Every row gives one point. Two turns around zero, p and q, are shown by what they do to some points. Where does a point land after both, in the order given? Backwards means that the second turn is done in reverse. Each puzzle has new turns, and all numbers are rounded.
(in the rows, 128 means zero)

Turn p:
[ 81 125] => [ 85 147]
[121 146] => [130 147]
[181 113] => [168  90]
Turn q:
[185 111] => [187 121]
[ 96 138] => [ 95 133]
[130 100] => [135 101]
[100 163] => [ 95 158]
Where do these land?
q, then p: [148  80] => [132  76]
q, then p: [125 104] => [118 106]
q, then p: [138 184] => [155 178]
p, then q backwards: [102 145] => [118 157]

Turn p:
[ 96 159  89] => [100 164  90]
[131 104  94] => [ 89 115 132]
[119  94 168] => [147 131 178]
[120 128 180] => [172 141 154]
[174 155 109] => [132  90  86]
Turn q:
[ 96 126 136] => [108 120 103]
[ 87 133 162] => [ 82 111 107]
[160 150 105] => [148 161 152]
[178 116  68] => [200 155 145]
[118 115 169] => [101  94 133]
Where do these land?
p, then q: [129  93 146] => [106  99 143]
p, then q: [ 91 177  73] => [131 196  82]
p, then q: [133 139 161] => [140 128 161]
p, then q: [160 103 132] => [136  88 126]

Turn p:
[189 134 137 141] => [157 134 183 140]
[130 119  99 118] => [137 125 112 154]
[ 40 167 119  82] => [109 163  36  91]
[177  95 145 147] => [143  95 180 139]
[129 114 145 127] => [129 111 134 116]
[103 138 124 154] => [ 92 140 124 128]
Turn q:
[121 100 123 112] => [110 123 102 120]
[ 71 176 173 137] => [127  79 197 105]
[130 136 162 167] => [169 100 142 135]
[157 102  67 124] => [107 171  88 165]
[161 127 115 100] => [127 168 112 115]
Where do these land?
q, then p: [165 128 126  85] => [154 173 105 126]
q, then p: [163 107 136 141] => [145 143 142 163]
p, then q: [ 69 158  79 165] => [ 84 103 186 175]
p, then q: [128  80 149 100] => [122 135  70 123]
q, then p: [152 132 153 142] => [156 129 151 138]
p, then q: [150 112 138 111] => [147 137 103 120]
q, then p backwards: [ 71 180 115 152] => [167  98 135 193]

Turn p:
[163  92 117 123 164 109] => [117  98 152 149 164  96]
[120 132 109 118 160 164] => [ 98  99  95 121 128 127]
[140 132 218 108  39 119] => [172 177 187 131 124 222]
[140 152 113 130  81 132] => [177 126 121 115 109 142]
[102 104 115 116 134 110] => [107 126 151 119 110 106]
[ 99 140  85 186 162 161] => [109 127  57 152 100  88]
[132 143 139 117 155 100] => [118 144 134 110 161 114]
Turn q:
[116 137  98  99 112  88] => [118 169 123  87 111 131]
[ 97 146 184 150 155  69] => [164 166 164 133 155  62]
[129  74 142 158 146 174] => [104  67 146 151 164 134]
[111 155 151 162  74 143] => [117 133 152 176  78 111]
[156 157 102 159 140 129] => [122 138  78 153 131 119]
[184 102 102  91 151 135] => [138  91  81  84 141 153]
[103 125 116  77 117 157] => [131 132 151 111 116 186]
Where do these land?
p, then q: [163 127 191 120 149 170] => [117 112 129 182 182 163]
p, then q: [ 97 120 129 114 102 135] => [130 121 149 132  92 140]
q, then p: [ 70  98 100 171 143  59] => [ 82 196 122  63 148 106]
p, then q: [129 140 122  86 143 145] => [127 119 149 105 145 162]
q, then p: [ 80 114  96 177 160 148] => [ 75 169  81 137 123 105]
q, then p: [164 177 131 119  93 118] => [195 114 132 120 108 126]
q, then p: [114 133 115 117 140 127] => [121 125 109 118 135 136]
q, then p backwards: [207 115 140 120  93 122] => [116 139  49 122 116 163]
